Rows are points. To make a cloud, some directions were put in groups of two or more. Within a group, all points are equally far from the middle, so they leave a hole (a ring in 2 directions, a hollow ball in 3). The other directions are filled evenly. Then the cloud was stretched, turned, moved and blurred a little. Count the holes, and give their numbers of directions, smallest first.

Cloud:
[[-2.0  4.1]
 [-4.8  3.4]
 [-1.9  1.2]
 [ 2.8  4.2]
 [ 7.2  1.4]
 [-2.9  1.2]
 [ 0.1  2.9]
 [-2.1 -1.9]
 [ 1.6  4.8]
 [-5.9  2.6]
 [ 0.6  1.2]
 [-2.8 -3.6]
 [ 6.0  1.6]
 [ 2.8  5.6]]
Holes: 0

Cloud, 20 rows:
[[ 3.9 -3.2 -1.2]
 [ 2.6  5.3  3.4]
 [ 7.7 -5.0  1.3]
 [ 3.4  0.0  5.8]
 [ 4.0 -1.1 -1.8]
 [ 7.6 -0.3 -1.1]
 [-1.7 -0.3  1.8]
 [-0.2 -3.7 -5.3]
 [ 5.4  3.1 -0.4]
 [ 0.1  3.8  1.9]
 [ 2.7 -0.9  0.6]
 [-1.2  0.4 -1.7]
 [ 2.9 -1.7 -4.2]
 [ 8.1 -1.1  0.4]
 [-1.0 -1.6 -2.4]
 [ 2.2  1.5 -2.1]
 [-1.7  7.7 -0.5]
 [-3.9  3.7 -4.8]
 [ 5.9 -2.4  0.1]
 [ 5.1  2.3 -2.8]]
Holes: 0

Cloud (29 x 4):
[[-0.5 -6.4 -3.6 -2.3]
 [ 4.7 -0.6 -4.5  0.5]
 [-1.0 -6.1  3.1  0.3]
 [-2.9 -0.3  3.7 -5.3]
 [ 3.6 -4.0  4.2 -1.2]
 [ 0.8  2.5  3.7  4.4]
 [ 0.5  5.6 -3.3 -0.9]
 [-5.1  3.2 -0.8 -2.2]
 [ 3.1  3.1  4.0  3.0]
 [ 3.2  1.2 -4.9  1.8]
 [ 3.8  1.9 -4.5 -3.0]
 [ 3.3  3.8  4.5  1.9]
 [ 4.5  0.0 -4.7  0.7]
 [-2.1  6.7  0.5 -0.6]
 [ 4.7 -4.9 -2.8 -0.9]
 [-2.6 -3.8  0.6  3.5]
 [ 4.7  2.3  4.6  0.6]
 [ 3.0  2.6 -0.7 -5.7]
 [ 3.8 -0.4 -4.6 -3.6]
 [ 5.1 -0.6  4.4 -0.2]
 [-2.8 -4.5 -4.1 -2.9]
 [ 4.3 -5.6 -1.6 -0.8]
 [ 3.9 -2.2  5.0 -1.8]
 [ 2.1  5.8  4.2  0.9]
 [ 2.3  4.4  4.6  2.5]
 [-1.3 -0.3  1.5 -6.6]
 [ 2.9  1.8  2.7  4.3]
 [ 2.0  6.6 -0.3 -2.4]
 [ 4.2 -1.2 -4.7 -2.9]]
Holes: 2 (2, 2)

Cloud (49 x 6):
[[ 3.2  1.2  0.4  1.8 -1.0  1.7]
 [ 4.8 -2.4  1.7 -2.2  0.1  2.6]
 [ 2.6  0.9  3.5 -1.0 -1.3 -2.2]
 [-2.6 -5.0 -3.5 -6.2 -2.1  7.1]
 [ 0.3  6.2 -0.7 -3.6  3.4  5.2]
 [-6.2  0.4  0.3 -3.8 -4.4  3.4]
 [-2.4  7.1  0.7 -0.5  8.4  2.9]
 [ 0.2 -3.1  0.2 -5.7  3.0  5.1]
 [-0.9 -5.6 -0.2  5.6 -3.1  2.0]
 [-4.5  5.0 -1.6  5.2  0.4  1.8]
 [ 3.7  5.2  1.7  4.2 -2.6  4.6]
 [-1.3  6.0  4.7  0.9  3.2  1.9]
 [ 2.8  6.3  2.2  5.8  1.8  3.8]
 [-4.9 -2.3 -2.7  3.3 -2.6 -0.5]
 [-6.0  1.7 -1.5 -1.5 -3.5 -3.6]
 [-0.4  1.0  2.7 -4.1  9.3 -2.3]
 [-3.9 -3.5 -3.5  5.8  1.1 -1.4]
 [-8.6  0.8 -0.1 -5.5  1.6  5.1]
 [-2.2  5.0  4.2 -2.2  6.3  1.0]
 [ 0.6  4.2 -3.8  2.4  3.0  2.1]
 [ 0.1  4.4  0.3  0.2 -3.6  3.6]
 [-0.8  5.8 -6.1  2.5  4.1 -0.1]
 [-0.8 -1.0 -6.3 -0.4  3.0  8.7]
 [-5.0 -0.1  3.2  4.3 -0.7  1.1]
 [-0.9 -1.1  0.1  7.5 -2.3  1.2]
 [ 6.3  0.8 -6.0 -1.2  2.3  1.0]
 [-5.5  2.8 -0.8  2.9 -1.1  1.7]
 [ 0.4  1.1 -0.3  1.8  3.5  6.2]
 [-1.7  1.0  0.6 -1.4 -2.1 -1.1]
 [ 1.2 -9.3 -0.9  0.8  3.8  1.2]
 [-2.0 -6.8 -2.6  4.0  2.4  4.0]
 [ 0.5  0.4  0.3  1.8  3.5 -0.7]
 [ 2.9 -4.6 -1.0  5.9  1.2 -0.6]
 [ 1.0 -1.0 -2.4 -0.5  6.8  3.1]
 [-4.3 -0.9  3.1 -2.4  1.9 -1.0]
 [ 1.9  4.0  1.7  7.6 -0.2 -0.3]
 [-2.0  2.7 -3.9 -1.0 -4.6 -1.0]
 [-6.9  7.0 -1.2  5.0  0.3  3.8]
 [ 0.6  6.1 -7.8  3.9  1.7  0.7]
 [-2.5  7.1 -0.8  1.8  0.8 -2.2]
 [-1.4 -4.5  1.7  1.9 -3.3 -2.4]
 [ 1.0 -4.4 -2.1 -0.9 -4.5  1.9]
 [ 0.4  7.6 -3.9 -1.0  0.8 -0.2]
 [ 1.4  0.0 -7.1  3.7  2.0  1.6]
 [ 0.9 -2.7  1.2 -3.3  1.0  0.8]
 [ 2.9  2.2 -2.7 -2.4 -0.4  0.2]
 [-2.3  0.3  2.2  0.1  1.6 -4.8]
 [-3.3  2.5  4.1 -3.2  3.9 -0.6]
 [ 4.3  1.7 -2.7 -0.7  1.8  4.4]]
Holes: 0
